Each row is a point. The points of each table are mixes of a few directions, plus a little noise. How many directions does each table use, and how many do they share? Where both have some left over, give the other angles between the two spaces (their principal angles), to ten degrees, smallest first.

First (4 x 3)
[[ 0.08  0.03 -0.13]
 [-0.24 -0.09  0.41]
 [-0.20 -0.08  0.36]
 [ 0.35  0.15 -0.63]]
Second (5 x 3)
[[ 0.16  0.35 -0.06]
 [-0.36 -0.80  0.13]
 [ 0.08  0.18 -0.03]
 [ 0.18  0.41 -0.06]
 [-0.06 -0.14  0.02]]
Directions: first 1, second 1, shared 0; angles 60

First (5 x 3)
[[-0.16  0.10 -0.06]
 [-0.19  0.10 -0.06]
 [-0.10  0.08 -0.02]
 [ 0.79 -0.48  0.27]
 [-0.33  0.20 -0.11]]
Second (4 x 3)
[[-0.01 -0.38  0.15]
 [-0.18 -0.02 -0.01]
 [-0.28 -0.21  0.05]
 [ 0.48  0.62 -0.20]]
Directions: first 1, second 2, shared 1

First (8 x 4)
[[-0.14 -0.79 -0.44  0.14]
 [ 0.02 -0.59  0.06 -0.57]
 [ 0.05  0.41  0.15  0.07]
 [ 0.01  0.37  0.04  0.23]
 [ 0.02  0.24  0.08  0.06]
 [ 0.06  0.33  0.18 -0.06]
 [-0.05  0.21 -0.18  0.48]
 [ 0.04 -0.18  0.11 -0.35]]
Second (6 x 4)
[[-0.18 -0.10 -0.51  0.20]
 [ 0.32  0.17  0.84 -0.34]
 [ 0.16  0.08  0.42 -0.17]
 [-0.04 -0.02 -0.10  0.04]
 [-0.06 -0.03 -0.15  0.07]
 [-0.19 -0.10 -0.51  0.20]]
Directions: first 2, second 1, shared 0; angles 30

First (8 x 6)
[[-0.22  0.38  0.18 -0.56 -0.01  0.15]
 [ 0.20 -0.54 -0.42  0.59  0.32 -0.35]
 [-0.02  0.18  0.27  0.01 -0.27  0.21]
 [-0.15  0.07  0.41  0.43 -0.16  0.27]
 [-0.06 -0.07  0.19  0.40 -0.02  0.11]
 [ 0.11 -0.11 -0.43 -0.33  0.22 -0.28]
 [-0.07  0.03 -0.34 -0.49  0.37 -0.22]
 [ 0.22  0.07  0.11 -0.06 -0.47  0.10]]
Second (8 x 6)
[[-0.42  0.12  0.44 -0.08  0.25 -0.11]
 [ 0.06 -0.02 -0.06  0.01 -0.04  0.02]
 [ 0.43 -0.11 -0.46  0.08 -0.25  0.12]
 [-0.29  0.07  0.29 -0.05  0.16 -0.06]
 [-0.09  0.03  0.09 -0.01  0.05 -0.02]
 [ 0.91 -0.25 -0.96  0.17 -0.53  0.23]
 [-0.41  0.11  0.42 -0.07  0.24 -0.10]
 [-0.20  0.05  0.21 -0.04  0.12 -0.05]]
Directions: first 3, second 1, shared 0; angles 30

First (7 x 8)
[[ 0.05  0.14  0.14  0.00  0.08  0.20  0.40 -0.05]
 [ 0.07 -0.21  0.24  0.23 -0.19  0.02  0.45  0.14]
 [ 0.00  0.28 -0.13  0.54 -0.11  0.73 -0.10 -0.13]
 [-0.35  0.04  0.02 -0.43  0.30 -0.48 -0.13  0.21]
 [-0.24  0.64  0.39 -0.11  0.01  0.03 -0.18  0.15]
 [ 0.06 -0.54 -0.15 -0.14  0.00 -0.43  0.06  0.06]
 [ 0.40 -0.37 -0.51 -0.08 -0.10 -0.09 -0.49 -0.38]]
Second (9 x 8)
[[-0.11  0.38  0.09  0.01 -0.03 -0.49  0.13 -0.15]
 [ 0.02 -0.44  0.34  0.40  0.21  0.34 -0.28  0.10]
 [ 0.10  0.05  0.17  0.06 -0.19  0.05  0.14 -0.06]
 [-0.07  0.21  0.06  0.09  0.08 -0.33  0.03 -0.05]
 [-0.55 -0.71 -0.52 -0.41  0.49  0.44 -0.62  0.18]
 [-0.18 -0.09  0.12 -0.34 -0.47  0.27  0.17 -0.25]
 [-0.17  0.02  0.49  0.28 -0.04 -0.16 -0.03 -0.19]
 [ 0.60  0.20 -0.52 -0.12 -0.05  0.14  0.24  0.32]
 [ 0.33  0.37 -0.22  0.00 -0.03 -0.25  0.23  0.11]]
Directions: first 5, second 4, shared 1; angles 50, 60, 90

First (8 x 9)
[[ 0.41  0.17  0.34 -0.32  0.34 -0.08  0.13  0.25  0.11]
 [ 0.53  0.14 -0.36  0.23  0.03  0.05 -0.60  0.02  0.52]
 [-0.27 -0.22 -0.12  0.10 -0.15  0.02  0.09  0.09 -0.33]
 [ 0.17  0.20  0.00  0.21  0.09  0.10 -0.26 -0.31  0.44]
 [-0.29  0.04 -0.21 -0.24 -0.48 -0.22 -0.05 -0.24 -0.02]
 [-0.33 -0.12 -0.01  0.06 -0.06  0.08  0.21 -0.10 -0.21]
 [-0.51 -0.03 -0.40 -0.34 -0.11  0.24  0.47 -0.33 -0.02]
 [ 0.29 -0.19  0.77  0.31  0.32 -0.18  0.01  0.61 -0.50]]
Second (7 x 9)
[[ 0.12  0.16 -0.32 -0.04 -0.19 -0.04 -0.31 -0.22  0.37]
 [ 0.04  0.18 -0.40 -0.36 -0.35 -0.17 -0.20 -0.19  0.30]
 [ 0.00  0.07 -0.23 -0.19 -0.27 -0.15 -0.16 -0.08  0.11]
 [ 0.13  0.13 -0.12  0.05  0.09  0.11 -0.13 -0.16  0.32]
 [ 0.10 -0.04  0.06  0.45  0.09  0.09 -0.26 -0.04  0.09]
 [-0.02 -0.12  0.49  0.22  0.63  0.34  0.47  0.18 -0.23]
 [-0.38 -0.38  0.53 -0.12  0.00 -0.18  0.56  0.51 -0.94]]
Directions: first 5, second 3, shared 3

First (10 x 11)
[[-0.07 -0.02 -0.41  0.11  0.02  0.02 -0.24  0.21  0.43  0.49  0.06]
 [ 0.01  0.01  0.29 -0.08  0.01  0.00  0.16 -0.14 -0.31 -0.30 -0.06]
 [-0.02 -0.19  0.18 -0.29  0.25  0.05 -0.01 -0.33 -0.33 -0.09 -0.11]
 [ 0.04 -0.37  0.32  0.09  0.18 -0.11  0.02 -0.59 -0.16 -0.39  0.17]
 [ 0.71  0.30 -0.58  0.57 -0.72 -0.31 -0.09  0.30  1.04 -0.45  0.68]
 [-0.15 -0.06 -0.21 -0.01  0.13  0.06 -0.16  0.10  0.15  0.41 -0.06]
 [ 0.09  0.10 -0.15 -0.36  0.06  0.09 -0.05  0.10 -0.10  0.11 -0.14]
 [-0.19 -0.17  0.11 -0.01  0.20  0.04 -0.03 -0.15 -0.13  0.13 -0.08]
 [-0.23 -0.14  0.05 -0.28  0.32  0.13 -0.08 -0.10 -0.26  0.31 -0.24]
 [-0.20  0.56  0.39  0.25 -0.43  0.03  0.47  0.61 -0.33 -0.22 -0.22]]
Second (10 x 11)
[[ 0.14 -0.45  0.15  0.10 -0.08 -0.02  0.01  0.13 -0.19  0.13  0.04]
 [ 0.06 -0.26 -0.27 -0.20  0.20 -0.29 -0.19 -0.48 -0.25 -0.04 -0.09]
 [ 0.08  0.14 -0.05 -0.15 -0.10  0.00  0.04  0.16 -0.15 -0.01 -0.12]
 [-0.30  0.55  0.31  0.39  0.17  0.40  0.09 -0.23  1.09 -0.33  0.47]
 [ 0.32 -0.72 -0.18 -0.30  0.41 -0.02 -0.31 -0.43 -0.03  0.21  0.08]
 [-0.12  0.70  0.29  0.17  0.39 -0.12  0.51 -0.08  0.18 -0.61 -0.27]
 [-0.12  0.26 -0.10 -0.07 -0.48  0.14  0.03  0.67 -0.24  0.36 -0.14]
 [-0.37 -0.13 -0.10  0.27  0.08 -0.23 -0.09 -0.15 -0.11  0.21 -0.10]
 [ 0.14 -0.20 -0.18 -0.25  0.07 -0.07 -0.04  0.13 -0.33  0.24 -0.24]
 [ 0.15  0.10  0.14  0.04 -0.68  0.19 -0.04  0.24  0.03 -0.18  0.38]]
Directions: first 4, second 6, shared 3; angles 50
